Each point is reached from the start by the listed moves, each made once or not at all, plus a little noise. Is the number of moves made odd or even? Then give how often each move was made.

Moves:
(1): [-0.33  0.02  0.33  0.68]
(2): [0.07 0.22 0.97 0.00]
Start: [-0.20  0.17 -0.40 -0.67]
Points:
[-0.54  0.16 -0.08 -0.09] => odd (1, 0)
[-0.20  0.18 -0.40 -0.61] => even (0, 0)
[-0.13  0.36  0.56 -0.66] => odd (0, 1)

Moves:
(1): [ 0.27  0.10  0.22  0.20 -0.08]
(2): [-0.61 -0.43 -0.20  0.64  0.86]
(3): [-0.18 -0.24  0.27  0.40 -0.07]
(4): [ 0.18 -0.11 -0.13  0.17 -0.05]
Start: [ 0.03 -0.26  0.01 -0.15 -0.05]
Points:
[-0.40 -0.78 -0.32  0.65  0.73] => even (0, 1, 0, 1)
[-0.59 -1.05 -0.02  1.06  0.73] => odd (0, 1, 1, 1)
[ 0.02 -0.31  0.02 -0.14 -0.06] => even (0, 0, 0, 0)
[-0.15 -0.53  0.24  0.20 -0.14] => odd (0, 0, 1, 0)

Moves:
(1): [-0.11 -0.28 -0.01  0.12 -0.46 -0.35 -0.29 -0.10  0.22  0.02  0.02]
(2): [ 0.19  0.03  0.32  0.37  0.37 -0.06 -0.03  0.22 -0.06  0.46  0.05]
(3): [-0.09 -0.04  0.30  0.13  0.09  0.04  0.06  0.80 -0.15  0.51  0.10]
(4): [ 0.34 -0.40 -0.01  0.11 -0.47  0.04 -0.27 -0.13 -0.24  0.12 -0.17]
(5): [ 0.01 -0.06  0.04  0.41 -0.19  0.19  0.17 -0.07 -0.05 -0.19  0.59]
(6): [ 0.31  0.35 -0.24  0.40 -0.32 -0.13  0.30  0.45 -0.09 -0.28  0.01]
(7): [ 0.58 -0.13  0.33 -0.12 -0.06  0.28 -0.05 -0.22  0.34 -0.02  0.02]
(8): [-0.65 -0.07 -0.12  0.09  0.19  0.41 -0.79 -0.18  0.16  0.25  0.19]
Start: [-0.42  0.44  0.19 -0.30  0.41 -0.34  0.18 -0.04  0.12  0.01 -0.56]
Points:
[-0.78 -0.38  0.74  0.54  0.13 -0.13 -1.22  0.61 -0.02  1.37 -0.36] => odd (1, 1, 1, 1, 0, 0, 0, 1)
[-0.93  0.08  0.41  0.69  0.31 -0.17 -0.81 -0.11  0.38  0.51  0.32] => even (1, 1, 0, 0, 1, 0, 0, 1)
[-1.02 -0.03  0.66  0.81  0.49 -0.16 -0.66  0.69  0.18  1.06  0.40] => odd (1, 1, 1, 0, 1, 0, 0, 1)
[-0.68 -0.14  0.11  0.29 -0.03  0.36 -0.74 -0.43 -0.04  0.17  0.06] => odd (0, 0, 0, 1, 1, 0, 0, 1)
[ 0.91  0.30  0.82  0.61  0.00 -0.14  0.29  1.12 -0.24  0.73 -0.59] => odd (0, 1, 1, 1, 0, 1, 1, 0)
[-0.12  0.44  0.52  0.58  0.09 -0.12 -0.78  0.13  0.69  0.45 -0.33] => odd (1, 1, 0, 0, 0, 1, 1, 1)

Moves:
(1): [-0.65 -0.20 -0.39 -0.15 -0.27  0.30 -0.08 -0.34 -0.12  0.19 -0.09 -0.11
  0.45 -0.28 -0.31]
(2): [ 0.10 -0.29 -0.13 -0.60 -0.31  0.04 -0.08 -0.43  0.07 -0.33 -0.34 -0.03
  0.66  0.01 -0.16]
(3): [ 0.15  0.60  0.27  0.51  0.28 -0.17  0.43  0.66 -0.39 -0.04  0.10  0.19
 -0.78  0.16  0.61]
(4): [ 0.23 -0.04 -0.27 -0.11 -0.04 -0.39 -0.23 -0.20  0.10  0.11 -0.32  0.20
 -0.08  0.07 -0.16]
(5): [-0.24  0.33  0.05  0.50 -0.23  0.26 -0.04  0.20 -0.25  0.42 -0.33 -0.04
 -0.38  0.17 -0.78]
(6): [ 0.31  0.18  0.11 -0.14  0.16  0.01  0.13  0.02  0.27 -0.41 -0.34  0.21
 -0.16 -0.28 -0.05]
(7): [-0.08  0.11  0.15  0.34  0.13 -0.26  0.08  0.15 -0.13  0.00 -0.16  0.03
 -0.02 -0.02  0.14]
(8): [-0.33  0.03  0.01  0.21  0.01 -0.06  0.10 -0.22  0.10 -0.09 -0.15  0.00
  0.04  0.18  0.23]
(9): [ 0.12  0.03  0.19  0.30  0.02  0.11  0.24  0.36 -0.12 -0.32  0.38  0.04
 -0.47 -0.08  0.09]
(10): [-0.09  0.14  0.16  0.10  0.20 -0.04  0.08 -0.22 -0.20 -0.04 -0.06  0.15
 -0.02  0.01  0.02]
(11): [ 0.29 -0.03  0.29  0.17  0.15 -0.06  0.25  0.47 -0.21  0.17  0.13 -0.17
 -0.81  0.05  0.18]
(12): [ 0.07  0.16  0.36  0.78 -0.02  0.25  0.13  0.47 -0.21  0.19 -0.04  0.35
 -0.56  0.08  0.28]
Start: [ 0.10  0.17  0.13 -0.43 -0.25 -0.29  0.04 -0.71  0.54  0.16  0.04  0.43
 -0.05 -0.19 -0.47]
Points:
[ 0.26  0.86  0.51  0.29 -0.48 -0.05  0.57  0.05 -0.16 -0.12 -0.15  0.61
 -1.02  0.09 -0.70] => even (0, 1, 1, 0, 1, 0, 0, 0, 1, 0, 0, 0)
[ 0.13  1.18  0.79  0.73 -0.20 -0.33  0.90  0.03  0.07 -0.62 -0.79  0.83
 -1.15 -0.05 -0.39] => odd (0, 1, 1, 0, 1, 1, 1, 1, 1, 0, 0, 0)
[ 0.18  0.45  0.26  0.48 -0.74 -0.38 -0.08 -0.55  0.13  0.55 -1.15  0.97
 -0.45  0.11 -1.16] => odd (0, 1, 0, 1, 1, 0, 1, 0, 0, 0, 0, 1)
[ 0.20  0.31  0.42  0.38 -0.49 -0.65  0.35 -0.40  0.11  0.14 -0.76  0.46
 -1.14  0.16 -0.92] => odd (0, 1, 0, 1, 1, 0, 1, 1, 1, 0, 1, 0)
[-0.62  0.95  0.00  0.84 -0.48 -0.23  0.45 -0.24 -0.15  0.42 -0.40  0.70
 -1.28  0.02 -0.78] => even (1, 0, 1, 1, 1, 0, 0, 1, 1, 0, 0, 0)
[-0.07  0.79  0.05  0.21 -0.09 -0.49  0.66 -0.41  0.37 -0.40 -0.43  0.93
 -1.03 -0.43 -0.04] => even (1, 0, 1, 1, 0, 1, 0, 1, 1, 0, 0, 0)
[-0.14  0.85  0.77  0.83  0.27 -0.42  1.01  0.34 -0.64  0.11  0.35  0.56
 -1.71 -0.38  0.28] => even (1, 0, 1, 0, 0, 0, 1, 0, 1, 1, 1, 0)
